Rows are points. The points of each table are mixes of a few directions, plus a little noise. How many directions does each table use, and how many do they share? Where both have some left over, give the other angles between the two spaces (their principal angles), to ten degrees, smallest first.
In the rows, zero is written as 128.

First (7 x 2)
[[140 136]
 [171 157]
 [ 79  95]
 [180 162]
 [ 68  88]
 [135 133]
 [124 125]]
Second (4 x 2)
[[ 70  89]
 [115 117]
 [161 150]
 [166 154]]
Directions: first 1, second 1, shared 1

First (8 x 6)
[[149 138 152  82 129 125]
 [161 144 167  56 129 124]
 [182 154 192   9 129 121]
 [ 99 114  94 192 127 132]
 [111 119 108 165 128 130]
 [116 123 115 154 128 130]
 [110 120 107 167 127 131]
 [ 96 112  90 199 128 132]]
Second (6 x 6)
[[181 163 177  37 100 113]
 [ 98 113  93 191 130 132]
 [ 89  98  96 187 161 143]
 [137 136 133 121 115 122]
 [103 103 116 147 169 144]
 [161 155 151  83  95 113]]
Directions: first 1, second 2, shared 1

First (9 x 11)
[[124 132 150 124  60  90 131 167 192  53 113]
 [125 118 142 168 144 122 105  82 152 180 123]
 [128 160 165 150 134 100 110 114 197 137 113]
 [ 84  79 134 110 205  92 149 139  96  93 113]
 [161 135 146 100  45 154 119 143 200 109 161]
 [150 176  83  84 113 146 156 136 105  62 113]
 [115 129 113 140 160 132 135 155  49 158 129]
 [135 113 134 135 157 165 114 116  97 211 163]
 [130 110  84 139 136 151 133 100  65 149 124]]
Second (10 x 11)
[[131 125 121 124 130 128 123 136 135 133 122]
 [ 91 170 220 186 100 131 200  23  36  66 214]
 [132 124 119 122 131 128 121 139 137 134 119]
 [136 119 108 115 134 127 112 151 148 142 109]
 [116 141 156 146 119 129 150  96  99 109 155]
 [117 140 155 145 120 129 149  97 101 110 153]
 [144 110  88 103 140 127  97 174 168 155  91]
 [143 111  92 105 139 127 100 170 165 153  94]
 [157  95  57  83 150 126  72 210 200 176  61]
 [113 145 165 152 117 129 157  86  91 103 163]]
Directions: first 6, second 1, shared 0; angles 80

First (9 x 18)
[[135 145  97 145 129 113 155 124 101 111 102 162 120 171 134 102 126  82]
 [ 11  58 143 144  52 175   7 121 145 144 208  46 151  21 107 118 193 148]
 [125 125 124 137 134 133 132  94 122 116 130 163 126 143 129 125 118  90]
 [126 128 124 129 125 129 126 131 126 127 127 127 128 129 128 124 132 127]
 [124 119 144 121 131 137 117 119 139 133 141 123 130 112 125 139 124 138]
 [132 123 138 129 142 137 130  91 133 124 138 157 127 133 127 136 111 106]
 [169 154 120 121 152 108 174 138 121 124  95 151 120 167 136 129 108 126]
 [213 170 154  84 166 100 185 198 153 153  89  94 125 143 136 163 102 221]
 [115 129 111 138 116 125 126 136 115 122 121 127 127 135 129 114 141 115]]
Second (9 x 18)
[[ 96 125 138 155  81 144 112 153 115 128 165  90 140 100 152 138 129 121]
 [151 120 127  80 162 116  93  68 143 118  93 148 128 132  73  90 179 133]
 [143 135 128 146 107 137 139 167 129 124 110 115 132 147 160 125 148 103]
 [152 124 126  88 162 114 154 151 125 158 135 111 124 113  98 104 175 147]
 [164 175 128 183  74 129 151 160 104  81  84 133 136 191 198 136 104  62]
 [ 64 108  80 140 144 152 131 159 138 134 130 187  95 131 146 107  75 187]
 [130  90 163 128 142 128  90  58 171 137 136 115 146 114 104 186 121 116]
 [162 144 174 127 122 101 132  76 115 124 151  90 154 119 108 175 120  93]
 [ 87 128  88 106 158 126 152 158 109 147 153 161 100 111 114  92 101 192]]
Directions: first 3, second 6, shared 1; angles 30, 50

First (10 x 32)
[[103 159 106  65  98 154  65 156 181 115  88  79  51 174  81 116 151 190
  194  47 130 101 194 127 116 204 175 140 175 118  98  66]
 [110 151 112  81 106 147  81 148 167 118  98  92  71 162  93 119 145 174
  176  68 130 108 177 128 119 184 162 137 163 121 106  82]
 [143 109 141 167 146 112 166 111  96 136 152 158 175 100 157 136 114  91
   88 177 127 144  88 128 135  82 100 121  99 134 146 166]
 [134 121 133 143 135 122 143 122 116 131 137 139 146 118 139 131 123 114
  113 147 127 134 113 128 131 111 117 125 117 130 135 142]
 [110 151 112  81 106 147  81 148 167 118  98  92  72 161  93 119 145 173
  176  68 130 108 177 128 119 184 162 137 163 121 106  82]
 [119 140 120 103 116 138 103 139 149 123 112 109  98 146 110 123 137 152
  153  97 129 117 154 128 123 157 146 133 146 124 116 104]
 [152  98 149 189 157 103 189 101  77 140 166 175 201  84 173 140 106  69
   65 206 126 154  65 129 139  55  83 116  83 138 157 188]
 [121 137 122 110 120 135 110 136 143 124 117 115 107 141 115 124 134 145
  146 106 129 120 146 128 125 149 141 131 141 125 120 111]
 [154  96 151 194 159 101 194  99  73 142 169 178 207  81 177 141 104  64
   61 212 126 156  59 129 140  50  80 115  79 138 159 192]
 [136 118 135 148 137 120 148 119 112 132 140 143 152 114 143 132 121 109
  108 153 127 137 108 128 132 105 114 124 113 131 137 147]]
Second (10 x 32)
[[150 101 147 183 154 105 183 104  82 139 163 170 194  89 169 138 108  75
   72 198 126 151  71 129 138  62  88 118  87 136 154 182]
 [155  94 152 197 161  99 197  98  70 142 172 181 212  78 180 142 103  61
   56 217 125 157  55 128 141  45  77 115  77 139 161 196]
 [125 131 126 121 125 131 122 131 133 127 124 123 120 132 123 127 130 134
  134 120 128 126 135 128 127 135 133 129 133 127 125 122]
 [122 136 122 112 121 135 112 135 141 125 118 116 109 139 116 125 134 143
  144 107 128 121 144 128 125 147 139 131 140 125 120 113]
 [131 124 131 136 131 125 136 125 122 130 133 134 137 122 134 130 125 121
  120 138 128 131 120 128 129 119 122 126 122 129 132 135]
 [115 144 117  95 112 142  95 142 156 121 107 103  89 152 103 122 140 160
  162  86 130 114 162 127 122 167 152 134 153 122 112  96]
 [138 116 137 152 140 118 153 118 108 133 144 147 158 110 146 133 119 104
  102 159 127 139 102 128 133  98 110 123 110 132 140 152]
 [ 91 174  96  34  83 167  34 169 207 109  68  56  14 196  58 110 162 220
  225   7 131  88 227 127 110 241 197 146 199 113  83  35]
 [133 121 133 142 135 122 142 122 116 131 137 139 145 118 138 131 123 114
  114 146 127 134 113 128 131 111 117 125 117 130 135 142]
 [120 138 121 107 118 137 107 137 146 124 114 112 102 143 112 124 136 149
  150 101 128 119 150 128 124 153 144 132 144 125 117 107]]
Directions: first 1, second 1, shared 1

First (8 x 32)
[[168 123 121 175 150 124 106 146 110 140 141 106  99 139 125 114 157  93
   91 175 137 158 117 117 115  93 114 126 102 133 144 165]
 [249 147 138 191  91 119  63 184  49 143 125 120 116 125  81  85 214  48
  147 229 114 167 116 101 128  57 161 121  58 164 140 155]
 [ 95 124 148 115 156 132 155 120 131 132 120 141 124 128 139 135 101 137
  108  85 125 139  95 101 138 169 137 143 153  93 118 112]
 [ 64 109 123  92 146 132 181  97 175 125 112 118 134 117 150 162  80 175
  115  74 137 113 137 132 111 151 120 113 173 128 127 134]
 [174 131 123 169 134 125  96 149 103 135 143 117 109 139 119 108 163  93
  111 177 132 150 122 124 125  97 120 131  96 134 139 150]
 [ 81 132 109  97 121 132 124 103 166 109 153 143 145 140 148 136 100 165
  145  98 134  85 160 178 142 158  97 142 142 116 119  95]
 [ 93 143 144  87 109 133 134 117 130 116 126 169 155 126 129 128 104 150
  166  79 113 101 123 132 160 182 145 151 147 100 104  70]
 [ 99 115 118  99 116 128 163 110 160 124 105 111 141 110 132 155 106 161
  141 107 132 110 154 139 105 118 131  99 153 158 132 143]]
Second (8 x 32)
[[122 130 104 123  92 109 141 108 142 104 105 146 133 106 107 147 104 127
  160  89 129 100 142  95 148 138 128 115 176 170 135 119]
 [123 145 153 156 144 100  89  98 101 128 111 207 164 123 144 123 106 113
  140 101 154 128 118 124 152 212 156 135 203 121  61 106]
 [133  93 155 129 146 155 111 164 115 155 165  81 117 109 113 108 151  91
  123 176 102 111 145 122 101  51 131 130 100 121 196 145]
 [159 124  75 130 105 140 183 134 133  79  90 118 118 121 118 145 145 194
  146  73 109 144  99 105 150 109 120 112 127 162 138 136]
 [133  90 112 135 157 148 173 133 142 145 126  96  91 140 134 151 124 123
  108 144 112 159 118 113 136  95  97 125 111 110 171 167]
 [137 188  84 165 135 111 154 112 163  97 126 163 139 153 115 125 143 211
  105  55 165 168 102 160 183 166 129 132 124 145  97 112]
 [ 98 117 168  95 119 123  94 128 128 164 154 104 124 127 135 125 107  60
  126 195 125  97 166 136  86 116 122 133 109 109 141 129]
 [119 139 178  94 126 133  83 145  96 148 147 110 141 145 157 102 143 105
  119 195 125 120 130 169  67 136 142 138  74  88  89 115]]
Directions: first 4, second 6, shared 0; angles 30, 50, 50, 50

First (8 x 32)
[[135 124 134 121 135 123 114 128 134 133 127 126 118 128 132 124 129 123
  142 108 121 127 121 141 125 121 148 117 126 129 124 120]
 [106 142 112 151 103 144 177 125 107 113 133 138 160 128 117 140 123 143
   80 193 152 128 149  84 135 149  61 161 133 126 141 155]
 [128 128 127 128 129 127 127 128 129 128 129 127 128 128 129 128 128 128
  127 128 128 128 127 127 128 128 128 128 127 128 127 128]
 [168 102 158  88 173 100  42 134 167 152 120 110  72 128 149 107 137 103
  210  13  86 128  91 206 115  92 249  70 119 133 106  78]
 [ 98 148 105 158  96 150 193 124  99 110 134 141 170 128 111 145 121 147
   67 214 160 129 155  70 138 155  39 171 135 125 145 165]
 [132 125 130 124 132 125 119 129 132 130 127 127 122 128 130 126 129 126
  137 115 123 128 124 136 125 125 141 122 127 129 126 123]
 [113 139 117 144 110 139 164 125 112 119 131 136 152 128 119 137 123 138
   94 175 145 128 143  96 134 143  78 152 130 127 138 149]
 [145 116 142 110 148 115  90 130 145 138 125 120 104 128 137 119 132 116
  165  76 109 127 112 162 122 113 181 102 124 130 118 106]]
Second (9 x 32)
[[105 116 167 109 158 103 136 138 131 132 123 113 123 124 168 143 138 142
  163 101 129 106 126 126 148 136 139 103  92 119 132 127]
 [146 138 119 127 154 123 138 137 147 128 135 169 153 136  99 134 120 140
  161 148 117 155  94 109 100  92 119  56  94 128 105  83]
 [ 92 124 167 124 133 120 114 142 134 138 124 105 147 104 116 137 113 133
  171 113 134 109 125 102 143 158 144 117 108 118 150 168]
 [126 141  99 126  98 108 161 144 130 115 135 154 161 135 158 125 141 111
   72 164 116 104 146 122 139 138 106 167 130 117 134 128]
 [170 142 104 119  95  61 120  85 140 112  99 118 108 142 171  85 167  94
  115 141 154 153 124 162 131 140 131  93 148 200  97 115]
 [ 87  90 178 123 187 201 138 171 108 152 158 124 133 120 107 179  93 182
  160  76 105  99 124  94 133 114 140 163  93  45 153 136]
 [153 134  90 153  84 161  99  96 110 123 122 109  90 131  98 102 125 105
   75 138 141 152 151 161 118 132 127 188 201 154 129 147]
 [102 168 107 157 143 130 114 122 133 111 118 135  84 121  99 144 124 114
  129 178 114 132 155 175 110  89  97  95 147 144 140 102]
 [171  97 122 114 101 142 132 119 119 140 137 124 151 141 137 104 130 133
  103  93 142 142 108 101 131 151 151 171 139 127 110 145]]
Directions: first 1, second 6, shared 0; angles 40

First (10 x 32)
[[113 107 123 169 108 152 150 131 117  98  99 117  93 133 143 124 132 107
  120 137 107 112 140 103 135 166 104 114 137 122 137  87]
 [ 78 165 178  53 213  96  15 121 181 125 238 117 208 159  53 149 130 149
  120 119 240 187  98 128 117  10 175 194 150 195 164 238]
 [ 97 165 165  65 206  94  32 114 168 128 205 122 186 160  67 159 147 127
  108 126 232 163 117 131 119  32 159 179 145 179 148 226]
 [183 129 100 134  99 119 176 125 103 164  79 151 108 107 165 126 132 125
  133 128  82  97 140 156 127 166 118  95 102  88  90 104]
 [110 107 125 164 104 154 150 135 120 101 110 116 103 127 139 116 120 123
  132 132 102 123 131 105 134 160 112 119 137 124 142  86]
 [187 159 112  99 153  86 122 105 114 172  91 155 125 137 138 165 173  91
   98 137 155  92 160 165 121 122 121 115 106 110  80 169]
 [154 112 107 142  78 143 187 143 113 148 108 139 120  90 161  94  94 167
  163 116  54 126 112 145 129 165 131 103 108  95 115  78]
 [136 108 112 163  92 149 171 135 110 120  94 128  99 115 155 113 119 126
  137 130  81 113 134 120 133 174 111 105 124 106 124  78]
 [106  97 122 182  94 164 163 135 114  89  95 111  85 130 147 116 122 111
  127 137  91 114 138  95 138 179  99 112 141 121 144  68]
 [117 132 138 109 135 126 113 133 141 133 161 127 152 122 115 119 111 154
  143 118 135 151 108 132 126 102 147 143 129 139 139 144]]
Second (11 x 32)
[[ 56  92 150 150  94 178 137 162 151  87 194  98 152 104 112  69  54 204
  184 108  87 189  70  93 135 120 153 149 152 151 191  81]
 [142 142 121 136 158 110 109 105 116 120  83 131  97 164 129 174 187  54
   75 152 173  87 176 122 129 138  96 122 132 127 107 149]
 [181 146 112  93 116 103 150 131 123 186 129 156 153  95 144 116 111 165
  154 113 100 130 112 175 121 120 153 118  96 102  95 141]
 [164 141 118 108 127 108 138 125 123 162 120 147 138 116 138 132 132 137
  133 124 121 121 128 155 123 125 135 121 109 112 105 140]
 [ 47  94 153 163 110 178 122 152 147  68 175  91 132 127 109  92  82 162
  157 121 112 171  94  77 135 126 134 150 161 159 190  88]
 [224 170  98  86 151  66 135  99 103 203  69 171 123 129 152 174 185  85
   93 137 147  75 170 189 119 130 121 101  88  91  53 178]
 [183 160 110 121 169  84 108  90 106 147  57 150  89 170 138 198 218  27
   56 158 186  60 199 143 125 140  89 111 118 112  76 172]
 [ 44  96 153 175 127 174 105 140 144  50 153  86 107 153 105 117 117 116
  124 136 142 150 122  64 138 134 113 148 171 163 188  97]
 [107 124 133 147 138 136 115 123 129  99 119 116 110 150 120 143 147  96
  104 140 149 118 145 106 131 134 110 132 143 141 140 127]
 [ 86 103 142 133  93 165 145 160 146 116 187 112 159  92 120  69  54 212
  190 102  77 185  68 117 129 118 161 141 135 140 170  93]
 [172 142 115 101 123 104 144 126 121 173 123 152 144 106 141 125 124 149
  142 117 111 125 122 167 122 123 143 118 103 108  99 142]]
Directions: first 3, second 2, shared 2

First (8 x 32)
[[ 99  96  82 102 126 111 183 127  77 128 104 134 104 151 177 106 104 173
  140 155 127 134 156 134 184 134  92 103 171 137 138 146]
 [174 178 200 168 132 155  41 130 208 128 166 119 165  92  52 163 166  58
  110  86 130 118  84 119  40 118 184 167  60 114 113 100]
 [185 189 217 178 133 161  21 131 226 128 175 117 174  84  34 171 175  42
  106  77 131 116  74 117  19 115 197 176  44 111 109  93]
 [122 122 119 123 128 125 139 128 118 128 123 129 123 133 138 124 123 137
  130 133 128 129 134 129 139 129 121 123 137 130 130 132]
 [ 96  94  79 100 125 110 188 127  73 128 102 134 102 153 181 104 102 176
  141 157 126 135 158 134 188 135  90 101 175 137 139 148]
 [147 148 157 144 129 139  93 129 160 128 143 124 143 113  97 142 144 100
  121 111 129 124 110 124  92 124 151 144 100 123 122 116]
 [104 102  90 107 126 114 173 127  86 128 108 133 108 147 168 110 108 165
  138 150 127 133 151 133 174 133  99 108 164 135 136 143]
 [ 98  95  80 101 126 110 185 127  75 128 103 134 103 152 178 105 103 174
  140 156 126 134 157 134 186 135  91 102 173 137 138 147]]
Second (9 x 32)
[[147 169 229 135 171 154 163  51  91  80  70 115 146 158 102 161 154  91
  142 130 117 189 146 119 118 121 199 146 215 142 113 151]
 [147 150 161 141 135 138 138 110 131 109 120 135 134 130 145 147 147 128
  124 139 120 137 139 115 120 129 127 135 148 133 132 125]
 [169  91  36  95 131 128  61 191 168 224 176 137 109 119 183  71 133 146
   83 125 111  98 133 157 122 102  92  99  66  93 126 119]
 [ 88 121  28  83 145 111 100 168 145 174 187 124 145 133 103  31  96 171
   94 101 175 110 158 180 154 139  57 130  99  98 128 169]
 [131 116 196 126 113 161 155  83 115  61  83 125 111 179  71 123 121  83
  133 120 152 221  96  97 113 133 209 103 195  99 100 131]
 [118  90  88 131 116 106 105 162 119 175 127 117 114 102 139 149 115 121
  152 127 105  84 101 140 136 112 141 123  73 146 133 111]
 [100 147 112  94 128 115 158 120  99 152 145 121 131 109  89  98  98 141
  139 115 111  90 143 159 130 137 115 125 124 135 123 132]
 [132 137 104 146  76 112 141 163 155 129 171 156 114  83 173 148 126 167
  125 149 107  58 124 105 117 146  55 120  75 140 154  81]
 [122 130 197 201 138 128 132 103 128  48  74 123 146 141 146 223 162 105
  160 147 155 167 111  81 141 131 159 168 155 165 146 134]]
Directions: first 1, second 6, shared 0; angles 70
